Each row is a point. A path goes straight from each point to the next, and from the last back to the first. The post is the endless flat space through its rows: a point in 2 columns, a line in 3, a plane in 4, and so on, so that a path can go around it. Count how often the path circles the post. Going back the other way cancels.

Post (1 x 2)
[[-1  2]]
Path (11 x 2)
[[-18  40]
 [-18   1]
 [-15  -9]
 [ 13 -24]
 [ 26  -3]
 [ 44  33]
 [  5  62]
 [-44  32]
 [-47  28]
 [  9  63]
 [ 37  56]]
Times around: 1

Post (7 x 8)
[[-10   3 -64  19  26 -63 -58 -42]
 [ 12   2 -48 -10 -23 -10   8 -36]
 [ 12 -21  51  -3  15 -49 -59 -26]
 [ 24  14  57 -57  26 -35  31  49]
 [ 12  18 -53  49 -17  39  26   8]
 [ 13  34 -83  -3  21 113  -1   3]
 [ 21   7 -13  28  20 -10  50 -42]]
Path (8 x 8)
[[-25  68   0   7  40  30   1   4]
 [ 36  59 -31 -12  10   4 -21 -18]
 [ 43  30 -26  23 -25  -3  10  12]
 [ 12  65 -40  11  17 -32  93   1]
 [ -7  17 -14 -17   4   4  15 -15]
 [-21  -1 -20 -27  11  -5  38  13]
 [-25 -37 -35  26 -14  37  17  21]
 [  3   5   2 -37  15  14  38 -12]]
Times around: 0

Post (13 x 14)
[[ 33 -19  13  22   9 -41   8 115  -1  67  -1 -12 -16 -24]
 [-27   7  -3 -14  22  -8  33  -8  39 -33  33   2  -7  -7]
 [ -4 -13 -24   0 -16 -34 -34 -26  21  18  47  54 -36  35]
 [-20   8  32  55  -2  15  39 -22  27 -32   0  23 -19  24]
 [-14  12  39 -22  34 -19  -5 -52  30  13 -10   5 -23  24]
 [-27  19  46  -1  -2  -6  -4  -4  45   9  44 -19  14  39]
 [ 19   2  -6   4  -4 -26  38 -11  16  31 -10   2  41  33]
 [-28 -13 -44   8  25  30 -54  56 -21 -19  -5 -12 -16   3]
 [ -9   8 -30  17  21  20  27 -73  37  22   7 -12  21 -33]
 [ 11  20  -7   1  -7 -12  35 -42  40  38  16 -25 -35  31]
 [ 14   0 -11 -15 -19 -37  24 -60 -12  38   6 -23 -16 -33]
 [ -2 -10 -16 -20 -20  41  11  24  24  14  22  44  14  10]
 [-25  -4  11 -15 121 -11 -18 -15 -96  29  11 -15 -16  -2]]
Path (14 x 14)
[[  6 -20  -2   4  36 -26  38  -7  42  -5 -19 -24 -14  25]
 [ -8 -23 -18  21  28 -22  -1   7  28  -7 -15   9 -18  -9]
 [  9 -25  -5  30  24  -4  23 -11  17 -14  34   3  11   8]
 [ 18   8   0   5  -1 -27  12 -21   9  39  53 -20   9  -2]
 [ 14  19  -8   8  26 -40  -3 -15  13  11  -3  23 -15   3]
 [ -5   4 -39  10 -11 -30 -25 -18 -12  21  14  12 -12  43]
 [-45   1   3  -1  45 -26  11 -18  18  31  39 -12   5 -10]
 [-17 -15  -7  20  26 -30 -12 -49  17   0   6   4 -17  27]
 [ 18 -20  10  39  30 -10  10  -3   9  31  32 -10   8  12]
 [ 36   0  12 -19  28 -41 -17  -4  55   1   5  44  30  26]
 [ 19   1 -56   2  17  -8  -1  13  -7  26  19  26   6 -13]
 [ -2  29  38   3  -3  -4  31  25  -4  21  16  28  -2  18]
 [ 11   9  13  38  16 -20   3 -26  17  12  33  35  -1   0]
 [ 21 -10  -1   9  24   9  14 -18  -3 -13  -2 -12   2   4]]
Times around: 1

Post (17 x 18)
[[ -16    0    9    9   30   19   25  -20   39  -20  -22   14   -8  121
   -68   18  -51    5]
 [  37   19    7  -38  -13   27  -14 -101  -13   36   12  -57    2  -41
     9   14    1  -64]
 [ -14   47  -35   13   26   -4   21    3   -1   14   37   14   -2  -22
    23  -27  -24   51]
 [   9   30   22  -12  -21   13   41   19   46   40   18    2  -13   -2
   -11    7  -20  -33]
 [  30   21    8  -18  -21   16    2   17  -38  -45   25   15    7  -18
    52    6  -20   -9]
 [ -13    7  -38  -38  -24  -24   13    3   24  -47  -12   12  -27    8
    32  -20  -17   -6]
 [  24   12  -23   27  -19  -40  -47   31   -9    2   25   -5   67   -6
   -20   -7   68  -55]
 [   6    7   25    0   11   24  -39   29   50  -16   11   -1   22  -10
   -50   -8   39    8]
 [   1   29   53   23   76  -48  -11   13   36   44   -4   15   17  -40
     1  -22   69   25]
 [ -15   54   27  -16   42  -12  -14  -19    9  -15  -11   44   -3   43
   -47  -56  -17  -25]
 [  12   22   16    3   -9  -17  -37   51  -21  -20    3  -26  -58   -6
    10  -16  -11  -42]
 [ -37   35  -42  -13  -14    5   25  -22  -10  -28 -115   39    9   41
   -57  -24  -95   26]
 [  -8   27   31    2   10   -5   49   15   28  -27  -14  -34    0   27
   -24  -54  -30  -12]
 [ -16   15   -6   42   39   21   30   -3    5   -9   10   44    7  -18
   -25  -15   75   21]
 [  -1   27   23  -17   -4   33    6    3    8   51   11  -19   -3   27
    30  -30   18   -2]
 [ -11   -6   11  -73   60   28   31  -36  -28  -15   -2   -3   -7   67
   -93   15  -19    3]
 [  -2    4  -10    1   82   31    7   30   15   -4   12   11   10    6
     1  -15   12  -14]]
Path (7 x 18)
[[  0  15 -12 -10  -3 -15  26  44 -10  -6  -2  19  -5  28  14 -17  39  20]
 [ 20  44  50 -21  54  36   0  -7  19 -41 -26  50  -6  31 -47   6  -8 -22]
 [ 53  -1  22 -21  42  36   5  17  21 -29  22  -9  -9 -33 -13   1  -7   8]
 [ 12   9  22   8  -7  -3  -4 -24  11  17  -3  16   3  45 -20 -15 -39  -2]
 [-28 -12 -13  -3   1  -6 -19  -6  28  25 -52  25  11  32  24  13 -25  24]
 [ -7  20   2 -50 -18   9  -1 -22   1 -15  -2  14 -25  -4  39   9 -12 -31]
 [ 34  41   8  13   4  35 -24 -17 -28  -6 -33 -53 -36  28 -11  44 -36 -28]]
Times around: 1

Post (17 x 18)
[[-27   7  15 -27 -44   7  -6   7   7  49  38  62  10  24 -37  31  -9  98]
 [-11   2  17  33   1 -29 -16 -54  51 -12   3 -57 -45 -25 -23 -67  11 -10]
 [-19 -25  -4  47 -16  33  54 -67  27 -30  67  16  -3 -40  59 -25  81   6]
 [-38  39  -3  16 -26 -14  32  60 -28 -60  18 -19  13  19  45  -7  39 -27]
 [-49  11  18 -16 -13  31  14  31 -18 -27 -33  18 -15   9   7 -16   6  54]
 [  7 -28  46  14 -25  35 -10  23  14  32 -14  46 -24 -13  -5  27  15  18]
 [-40 -72  28 -15 -11   7 -25  33   7  29 -72 -52 -19 -46  29  74  -3  90]
 [ 32  23  38 -25  32  11 -11   1  71 -27  36 -32  13  54 -45 -35 -18  23]
 [-29   6 -10  54  36 -33  12  17  27 -43  11 -17  -7 -53  23 -21  23  24]
 [-54  -8 -20 -23  -7 -13  69  30 -19 -48   7 -18  -9 -36  21 -25  -9 -12]
 [-53 -20 -77  79  -6   8  20   1  48 -51  25 -62 -36 -14  -5  15  25   9]
 [ 13 -14  14 -20 -17  -5  28  21  41 -20  15  37 -20  35  52 -43  22  10]
 [-49  35 -47  -3  20  59   0  13  21 -18  23  12  39  26  59   7   5 -20]
 [ -2 -16  -2   1  48 -19 -26  -4 -41   4 -25 -26 -62   6 -18  -3  -3  24]
 [  3  -9   5 -44   2  16 -12  -6  -8 -49 -17  42  33  24  20  -5  15 -19]
 [ -2 -28  -2 -16 -10  10  32  27 -23  16  -6  12  26  27 -13 -62  15  35]
 [ 16 -33 -51  23 -38  46 -22  -3  66 -13  86   6 -38 -45   6 -46 118   6]]
Path (17 x 18)
[[ -38  -52  -35  -24   35  -23  -22  -15   -1  -56   46  -11   -6   -7
   -24    8   47   20]
 [  -4  -47  -21   -7  -43   14    8  -20  -20  -28   23  -19  -23   66
    48  -63   15   21]
 [  23   20   12   16  -47    8  -10    1   49  -29   26   27  -11   28
    10   14  -10    4]
 [  -8   40   29    1   54   38   -9   11   21  -13  -50  -20  -25   10
    13  -11   18   32]
 [ -62   10   25    0   10    4   14  -10    7   -7   36    9   -7   15
    -5    8   55   55]
 [ -56  -32   23   22   -2   15   28  -20   33  -33   34   21   -1   68
    52   22  -22   15]
 [ -64   -4    4   19  -48  -16  -42  -53    0  -19   13  -39   22   55
   -12   33  -41  103]
 [ -12  -26   27    9  -23   10   23  -44  -22  -17  -23  -29    6 -121
   -30  -15   -6   39]
 [ -21   48   51  -13   -3   53   36  -27   32    6  -35    3  -35  -33
    38  -29   28   21]
 [ -35  -12   64   -6    0   16   38  -15   19  -47   16   12  -18   -9
    20   36   28   24]
 [ -26  -14   29   16   27   33   27    4   -6   14   -1   15  -15   -1
     7  -35   -1   33]
 [ -34   34   24   57  -88   33  -34   12   -6  -37   -2  -36    9   17
    30  -41   42   27]
 [  34   19   15  -27  -16   36    4   -3    7    3    0    8    1  -32
    85  -46   52   -4]
 [ -24  -22   20  -24   11   47   26   44   49  -19   -9  -35  -15  -40
   -11   -7   34   75]
 [ -65  -31  -23   18    7   26   36   22   35   41   11   -7  -30   51
     4  -16  -18   -7]
 [ -43  -28  -21   27    7   85  -25  -31    3    7   37   -5   48  -38
    14   18   54   -5]
 [ -16  -47    8  -82   -3    7   15    8   39   24   21   29   10  -36
    39 -108   14   58]]
Times around: 3

Post (17 x 18)
[[ 10 -22 -26 -17  -5   8  17  18 -13 -25  -3 -12 -28  26 -25  20   8  -2]
 [-30  63 -47 -10  40  12   7 -53 -34  -3  25  28  11  -3   8  -4  38  22]
 [ 24  -5  26 -23  33  34  42  18 -45 -19 -20  57  -3  21 -12  42  11  28]
 [ -1 -35  17  11  14 -41 -43  19 -44  24 -14  29  50  20 -13  39   1  28]
 [ 18  -3  -9   3  55  11  31   8  12   7  22  65 -19 -17 -10 -20  19  73]
 [  2  21   9  -2 -20 -14  -1  -7 -19  14  -8  25   9 -14  66 -15   8   6]
 [ 54   7 -47 -17  -2  18 -19  13   3  40 -22  44 -24  11  -4  -4  -3   0]
 [-17 -29 -59 -80 -50  30 -45 -20  25   5  -4 -67 -20  40 -40  40 -25  21]
 [-45 -78  45 -29  36  23 -48 -13  45   8  15 -14 -25 -12  -4  14  58 -60]
 [ 15 -34 -11 -27 -15  61 -48  37  39  23  88 -23  33  17 -56  54 -55 -12]
 [  9   3  58 -33 -10 -17  18 -10 -14   0   8  59 -20 -20  15  39  -2 -14]
 [ 19  28  66 -64 107   8  53  43  15 -64  49  44   3 -16  25  26  66 -40]
 [ -9  -2  69   8  17  11 -33 -11  16   2   8  29 -33  37  15  23   1  11]
 [ 32 -34  -2 -31  84   7  39 -24  13 -53 -20  12 -11  22  56  42 -29 -20]
 [ -3 -21  -4 -12 -31 -34  13  27 -11 -15 -58  86  42   9  -4   5 -22 -41]
 [ 28  27 -18  -9   0  23 -21  15  14  21 -24  30 -32 -31 -21 -17 -41  23]
 [ -5 -26  26  21   8   9  26 -10  27  32 -11  -6  26  11  -9  34 -16   1]]
Path (21 x 18)
[[ 12  -2  20  24 -22   4   1   2  66  12 -27   8   0 -35  60   1 -34  -4]
 [ 35 -18  31 -28  -7  53  45 -11   7 -51  -9 -17 -23  31  -1  43 -35 -11]
 [ 43 -41  14 -26  52 101  -8  15  19  17  79 -10 -41  35 -76  58  -9 -16]
 [ 38  60   2 -59  84  25  17 -22 -26  15  35  24 -47   2  27  81 -25  36]
 [  0 -53  13 -32   5  40  -2 -46  26  16 -17  22 -58  22  16  50  16   3]
 [ -2   4  43  15  32 -12  46 -35   7  -7 -12  24  -9 -26  32  15  63 -14]
 [ 31 -44 -60 -36 -11  39 -36 -15  19  26  20  70  16  32 -21 -23 -23  14]
 [  4   9  18 -64  34  -1 -15  -6 -34   6  13 -48   2  28  54  55  -6  -4]
 [-13  48 -10 -27   5 -13   9  28 -41 -30 -29  35 -40  59  22  29  26 -21]
 [-17  30 -40 -17  16   7 -26 -23  43  14   0   4   9  -4  29  35  54 -85]
 [ 18 -12 -21 -53 -38   5  55   7   7 -20 -20  31 -17  42 -51  24  36 -29]
 [ 28  11  63 -72  53  54 -39  23  -8 -72  81  41  15  45  -4  76   7  22]
 [ -2 -17 -12   4   9  61 -21  26  21   4  66  18  44  35  26  37  -3 -25]
 [-72 -39 -21 -61   5  43  36 -28  25 -14  41  16  38   8  12  10  42  -9]
 [ 10  -1  36 -14 -19  37  43   6  47   4  37  45  -3  15  -7 -16 -51 -15]
 [ -6 -21  42 -43  48  -1  17  -9 -62 -61   7 -27   8  91  -6  67  81  23]
 [ 19  -3   2 -30 -38  12  61  29  34 -24   0 -20 -26  14  15  16  40   3]
 [ -5  67  25  -5  35  67  30  48   8  20  22  50  -8   2 -47  25  30 -26]
 [-31 -23  -7 -42  18   7   4 -22 -36  21 -45  54  -6  53 -30  15  22 -29]
 [ 52 -22  -6 -35 -22  17 -53   5   8  22  23 -29  -8  10 -17 -13 -31  65]
 [-20  19  -9  21   6 -13 -53 -36  50  -6  -7  94  -1 -12 -27 -22  -1 -23]]
Times around: 0

Post (17 x 18)
[[ 16   4 -20 -61 -18  15 -34  -7   7  37  -7  33 -26 -17  64  72   1 -41]
 [-37  45   5 -16  26  -1 -62   8   8  13  -9  24  70  36   1  15 -51  -9]
 [  5 -17   0  33   9   1 -21  20  26   8  65 -40  -8 -55 -31 105   4 -17]
 [-49 -54 -32   4  43  -6  -2 -23  10 -52  23  16  45 -17 -47 -65 -64  -9]
 [-76 -30   1  -5  -3 -48 -40  -4  53  -9  26 -20  -5  -5  22 -35  -3  -6]
 [ 61  -2  20 -55 -16 -33  42 -58 -12   3 -20  15  34 -28 -36 -42   5 -41]
 [ 18 -18  -8 -59 -77   1  60 -34  -5  31  20   4 -11  -1  -2  44 -33  10]
 [  6  -5  60  12  32 -28 -41  39  13  -6  -5  -5 -10 -30  24  32 -28 -41]
 [-19 -27 -61  55  11  -2  38  22 -46 -30 -29 -13  46  11   9 -17  17   2]
 [ -6 -20  37 -24  -6  53  12 -27 -16  22  49  -6 -12  13  -5  -7  -4 -35]
 [ 35 -34 -41 -50 -54  76  -2  23  49 -29 -28 -22  -5  -4 -16  39  25  12]
 [-48 -22 -14   1   4  69  29   5  34  37  19  30 -52 -51  55   2   5  56]
 [ -4 -10  -4  57  72 -41  -6  34 -13 -59   8  90  30  -8  45  -3  11  41]
 [ 23 -69  23  -6  28 -39   8  12  -7  30   7 -40  -6  13 -17  -7  -9  -8]
 [ -6 -33  20  33   1 -40 -24 -38  18  -8 -51  78   2   7 -10  18 -40  56]
 [100   2 -17 -34 -52  37  -5 -76 -14 -50 -23 -31  31  -4 -27   7 -36  34]
 [-77 -47 -33 -16  68 -19  32  45  -5 -35 -16 -45   6  36  -2  66   9  -8]]
Path (29 x 18)
[[-71 -45 -30  13  -8 -45  23  17 -34  17  30  14  -3  37 -21  27 -34   9]
 [ 23 -84  30  21  66 -21 -47  13 -54 -26  19   0  25 -21  32 -38 -17  -7]
 [-10 -54  -7  37  13  38  -1 -14 -12  65  33   9 -16 -71  61  17 -10 -20]
 [ 26 -28  13  39   7 -21   1   6   9 -55 -42 -28  14   6  20  14 -35  42]
 [ 39 -12  18 -31 -25 -25  17 -32   9   8  26 -15  13  24 -33 -33 -24 -32]
 [-31  -8   9 -47 -22 -18  30  -5  68 -32  -8 -10  25  17  18  21  19 -23]
 [-14 -35  22 -18  25   6  11 -47 -10 -50   0  46  44  25  12  32 -27  57]
 [ -5 -18  20  -4 -17  36  44  -5 -48  50  19 -25  14  -9  -8  18   6 -10]
 [ 59 -30  32   5   2 -16 -32  24 -41 -35 -14  58  40 -33 -18 -37 -65  38]
 [ 23 -12 -15 -43  75  30  -4  18 -20   9 -26  20  49 -21  24   9 -44  18]
 [ -5  -5   2 -18  -4  -6  32  34  13   3 -17   4  22  -7  63 -15  30   3]
 [ 51 -83 -36 -39  68  -6 -56 -45 -30  -3 -32  16  -6  57  -2  50 -33 -49]
 [-54 -21  18  21  27 -47 -33  36  -1 -13   6 -38 -23  56 -22  17 -21 -25]
 [  5  23  -6 -23  -9 -24 -20 -26 -33 -46  -3  26  50  -7 -22 -60 -17 -16]
 [-43 -59  13 -13  -8  -1 -21  -7 -20  -5  -7  10 -21 -40  39   7 -14 -16]
 [-14 -24 -23  26  29   3 -57  -7  33 -17  45   8  23 -34  69  -2 -10  52]
 [  5   5 -23 -43  -8   1   1 -61  41   5 -20 -22   2 -23   1  39 -12  28]
 [  2 -16   5 -25 -30 -55  70  -4  49   2   4  12 -38 -17 -21  15 -41  -3]
 [  6 -18  -7 -15  18 -40 -35  38  17  26  -3  95  -8  -1 -37  10  -1 -36]
 [ 12 -37   8 -60  32   7  15 -11 -50 -48  57  28  50  40 -43  -3 -87   4]
 [ -7 -43 -22   3  36  10 -31  -5 -33   3 -41 -39   7  -2  64  84 -19  -3]
 [-24 -47  80  15 102 -48  13  22 -17 -22  29  39  10  49  72 -27 -54   5]
 [-29 -76  -2  45   6 -19   9  39  55 -21  22   1 -25  -6  -7 -66 -20 -24]
 [ 24 -23  -9 -10 -14 -75 -14  30 -15  -2  -7 -32 -20  13  17  18  -2 -44]
 [ 14 -12 -21 -35   3 -18 -27  26  13  -9   5  12  23 -33 -42  29  39 -18]
 [ 13 -27 -54 -46  18  64 -28 -26 -22 -23 -56  -5  14 -66  68  29   7  18]
 [-51 -28 -35   6 -15 -28  42 -37 -20  -2  23  -4  25  26   5  30   3  -5]
 [ -4 -39   8 -43  51  22  11 -61  50 -21  57 -25 -48 -29  21   0 -57  -3]
 [-34 -42 -25   7  54  25 -19  -4 -23   2  -4 -26 -27  30   1  44  10 -30]]
Times around: 4

Post (17 x 18)
[[ -6  28 -36 -11 -43 -44  32  -2  13  23  37  36 -34  18  44  16  44  18]
 [ 12  27   3  50  -1  -4 -28  52 -84  18  -3  -7  23  -2  -9  59 -18  -8]
 [-12 -17   7 -12  -8  10  -6  47  51 -22  57   6 -32 -16  14 -20  24   2]
 [-35  12 -67  49 -12  -7  37  18 -14 -26 -24 -29  67  51  21  15  -6 -18]
 [-20  12 -43  48   2  15   9   9 -35  22  56 -18  61  25  30  11  38  63]
 [ 21  -6  29  22  21 -42 -51  10  50 -20 -18  27 -18 -29  -6 -41 -16  20]
 [ 15  48  56  -5 -24   8  27  -7   6 -35 -49 -11  -6 -66 -15   1 -41   9]
 [ 40 -16 -25  14  -4  -2  -5 -16 -11  16  -4  15  75  -6  -3  66  36   8]
 [ 13  23   9  54 -35  -7   1   6  21  -6 -24  34 -18 -27 -53  46 -44   6]
 [-42  -9 -17  -2  40   7  18 -13 -42 -22  16 -12   6 -25   9  40 -50  -2]
 [ 20  16  -3  18 -27  -7 -11  47   4 -31   5  43  15  60   1  -4  33  54]
 [-32  25  17 -36 -60  -5 -20  45  14  -4 -57 -36 -39 -41 -34  26 -14  10]
 [ -9 -14  25  57  -6 -23  -4  14 -60 -28 -16   0  35 -24 -55  27 -27  -2]
 [ 31   4  41  52  16 -20  -7  -8  -1 -72 -24 -45  44   4  -1  43   7   6]
 [ -9  27  73   6  41  27 -25  -6   2 -13 -13  11 -41 -37   6  20  42 -24]
 [-18  21  40   5 -64  23 -22  11   2   0  42 -13  42   8  13  63  23 -12]
 [ 40  43  30   0  20   6  11 -40 -56   7  68  -2  44  18 -20  11  39  25]]
Path (24 x 18)
[[-16   8  83  21 -14  21 -25  -3 -33  26  41  21 -19 -59 -11  69 -60  -6]
 [-30  -5 -28  64  -9 -53 -21   9  26   5  12  62  -1  23 -66  54  41 -33]
 [ 22 -16 -41  54 -36 -13  29  63  33 -89   9  36  45   5  -1   8  27 -40]
 [ 20  11  32  14 -52 -25 -27 -38  -4 -34  50 -15  38  24 -34  24   7 -41]
 [ 35  10  19 -11 -12  21  39  35 -35   3   9   5  -8  -5   2 -20 -60  37]
 [ 19 -16 -27  52  40   4 -13 -37  36   5  44   0  94 -10  47  70 -32  30]
 [-49  39  41  33 -65  61  57  74   4 -47  61 -38   8   7  -7  -4 -52   3]
 [-18  60   5 -41 -46  53  33  -5 -26 -20  72  -5  27  68 -12  12 -26  53]
 [-11  -3   3  10   9  22 -49  35 -10 -28 -61  11  10   7 -12  48  19   1]
 [-38  53  -1  -6   4   4 -10  -4  -5 -14 -32   3 -55  -9 -34  27  -9  72]
 [ -9  -7   2   0  40  11 -41 -14  56  17 -39  10  80 -37  18  17 -18   2]
 [ -8 -27  32 -29  -7  -8  17   3 -47  15 -39  35 -17 -49 -34  17   2 -19]
 [ 32 -56 -24  10  15 -88 -12 -30 -11 -33 -82  37   2   1  10   6  35  10]
 [ 13 -11  24 -16  15  23 -29   0 -51 -54  44  -1  63  35  -5  67   3 -40]
 [-22 -56  -4  27  -3  48  98 -15 -46 -26 -33 -15  23 -62 -45  -8 -15  74]
 [ 15  -2  53  76  22 -67  -8  -8 -27   6  48   9  50  -7  24  28 -21 -16]
 [-41   4  51  61 -43  11  22  -8 -33  -6  75  33  38 -45 -43  14  36  66]
 [-16   7 -24  11 -18  10   3   4  68 -28 -50   5  45 -24  47 -26  76  16]
 [-29  20  29  21  21  -5  -1 -62  33 -28  20   1 -43  14   6   7  38   6]
 [-39 -31  35  18 -53  26  21  15 -20  10 -39  16  26 -21 -37  39  -4 -33]
 [  3  27   9 -53 -19 -47   7 -43  21  19 -15   6  -1 -57 -18  35 -46 -16]
 [  4  -6  14  79 -12 -38 -43  -8  37 -18 -33  29  36 -27 -18  36   8 -20]
 [-14 -25 -82  31 -20 -11  58  25 -38 -23  16  25  20  22 -28  -1  32   9]
 [ 32 -15  -9   8   9 -48 -53   2  -1  38  36  45 -43   5 -44  25 -19   0]]
Times around: 2
